Rows are points. The last column is the point's height on a tilted bowl or saddle (a function of degree 2), plus a little noise. Along how many of its main directions does it bend up, bend down or stay straight?

Points (15 x 4):
[[-32  25  21 -13]
 [-31  15   5 -14]
 [  9  -3  -8 -15]
 [ 44  18 -29  31]
 [-30   1  -5 -18]
 [ -3 -12   9 -18]
 [  8   5 -32  -8]
 [ 19  19  12 -30]
 [-21   7  17 -22]
 [-14  15 -34 -13]
 [ 23  21  -6 -16]
 [  9  10 -32  -6]
 [ -3   5  26 -29]
 [ 32 -24  41  23]
 [ 60  -7  -9  60]]
Directions: 2 up, 1 down, 0 straight

Points, 24 rows:
[[-19  -5 -15  35  22]
 [ 19   0  37   7  18]
 [  2  -7 -59 -32  51]
 [ 26  10   0 -12   8]
 [-44  46 -25 -18  45]
 [ -8  21  -1  27  18]
 [ 16  30  50   3  48]
 [-33 -38 -40 -23  37]
 [  5  12  -8 -14  10]
 [ -5   8  11  22  14]
 [ 10 -47   6  16  14]
 [ 34 -26 -17 -59  44]
 [  7  28  -3   4  15]
 [ 31  -8   7 -20   8]
 [ 14   0 -26  12   0]
 [  2  32  11 -26  26]
 [-41  11  19  28  35]
 [ 44 -35  -8 -26  16]
 [-11  -9 -12 -31   8]
 [ 60  -9 -12  14 -27]
 [ 13 -11  30  20  14]
 [  0  11  22   0  12]
 [-23   7  -5  -2  10]
 [ 16  44 -45 -21  47]]
Directions: 3 up, 1 down, 0 straight

Points (47 x 7):
[[ 45   4  47   9  -8  51  25]
 [  6  -4 -13  51 -18  33  28]
 [ 19  -4   3 -16 -19  -6   5]
 [-24  20  12 -13  14   4  -4]
 [ 48 -44 -25   2  17   5  11]
 [  2   6   2 -13 -17   0   0]
 [-37 -20 -21 -32 -35  -6  60]
 [  2  21  -4 -23   4  -7 -16]
 [  5 -17 -13  -5  -1  19  12]
 [ -6 -17 -14  -7 -21  34  28]
 [-22  41 -20   2  53  13  -2]
 [-30   5   1  11  -6 -28  -6]
 [ 37  35 -40   4 -37   9  21]
 [  7  18   5  -9 -47   4  20]
 [ 41 -10   1 -48  -7  16  38]
 [-15 -18 -14 -32  40   3  41]
 [  7   2  11 -19 -29 -25   7]
 [-12 -44   2  -6 -18  12   1]
 [  3  -7  10 -10  -3 -27  -4]
 [  0   5   6 -12  12 -18  -9]
 [ -8 -13   3  26 -35  -1   4]
 [-39  18  17 -10  28 -27   4]
 [-22   4   6 -13  18 -19   0]
 [  7 -17   6  35  -8  18  -7]
 [-19 -12 -11  18  13  -6  10]
 [ -9  17 -50 -39  11  42  55]
 [-18 -19 -19 -17  20  14  31]
 [ 17  -3   9   6  -3   9  -6]
 [ 25 -11 -16   1 -17 -14   9]
 [-38 -28 -19   2 -47   3  49]
 [ 12  28  -4 -39  14 -36 -33]
 [  9  -4 -35   4 -48 -39  44]
 [  7 -26  -5  37  57  -4  40]
 [-10   3 -46  44   2  25  52]
 [-13  16  -5  41   5  14   4]
 [  2  39 -30  22  -9   0 -23]
 [-31 -38   9   6 -44  10   3]
 [-20 -17  -9 -15 -25  -7  21]
 [-45 -16  16   0 -10   3  -1]
 [ -9 -19   3  -8 -22  38  15]
 [-26  33  39  53 -17 -12  -1]
 [  4  15  -3 -43 -40  13  46]
 [  4   7 -10  14 -11  20   5]
 [ 34 -14  -9 -19   8 -22  -1]
 [-25  -4 -20 -17  30  10  27]
 [  8  -4 -10   4  -9  22   9]
 [-12  24   6  60 -14 -47  19]]
Directions: 4 up, 1 down, 1 straight

Points, 42 rows:
[[-26  -5 -14  -5 -19   3   4]
 [-24  -1  13   9  45 -26   3]
 [ 26 -11 -25 -15 -35  18  45]
 [ 13   5 -22  -8 -10  -9   4]
 [  5 -20 -36  -9 -17  24   5]
 [-31 -11  24  16 -10  22  21]
 [  7  19 -60 -39  12 -17  -1]
 [  0  34 -45  20  -4  -5 -12]
 [  2  -7 -34  24  42 -19  12]
 [ -7   1  45   5 -21  32  46]
 [ 22  11  18   0   0  12   0]
 [-23  -4 -14  24   6  -8 -17]
 [  2 -34   1  10 -10 -11  -6]
 [-10  22 -14  30 -22  31  23]
 [-22 -14  25  -6  -5  29  39]
 [ 29  -6 -55 -11  12  -9  -4]
 [ -6  16  28  27 -29   3   8]
 [  9 -28 -45 -15   4  34 -12]
 [-37  21  28  34  30 -56 -60]
 [ 14 -20 -11 -41  22  10  38]
 [ 44 -11  36  -1   9 -30 -36]
 [-24 -34 -18 -25  26  -8  33]
 [ 59  16  19  -1  23   7  -6]
 [-39  30 -16  27   3  -6 -21]
 [ 23  -4   4  -7  29 -15   2]
 [ 20 -12  28 -10   1 -12  -5]
 [-21  -2 -21 -37  26 -14  34]
 [ 15  14  25 -12  16   1  -2]
 [-29  27  14  13  11 -12 -25]
 [  7 -29 -11  16  25 -10  -9]
 [ -7  39  46  26  -6  25  -3]
 [  9 -45  -2  18  21  -2  -9]
 [ 12 -20   5  17  39  -8  -9]
 [-24  40  -3   7 -12  28  -5]
 [ 18  33   5 -13 -28   8  33]
 [ -4   5 -11   5  18  28  -4]
 [ -5  16   2  52  17  48  40]
 [  5 -24  10 -27  28   2  35]
 [-16 -12  -9  -1  28  21  10]
 [  6  20 -18  21 -11   9  -1]
 [ 15 -19   1  23 -35  25  58]
 [  6  19  21 -30  -3  24  30]]
Directions: 3 up, 1 down, 2 straight
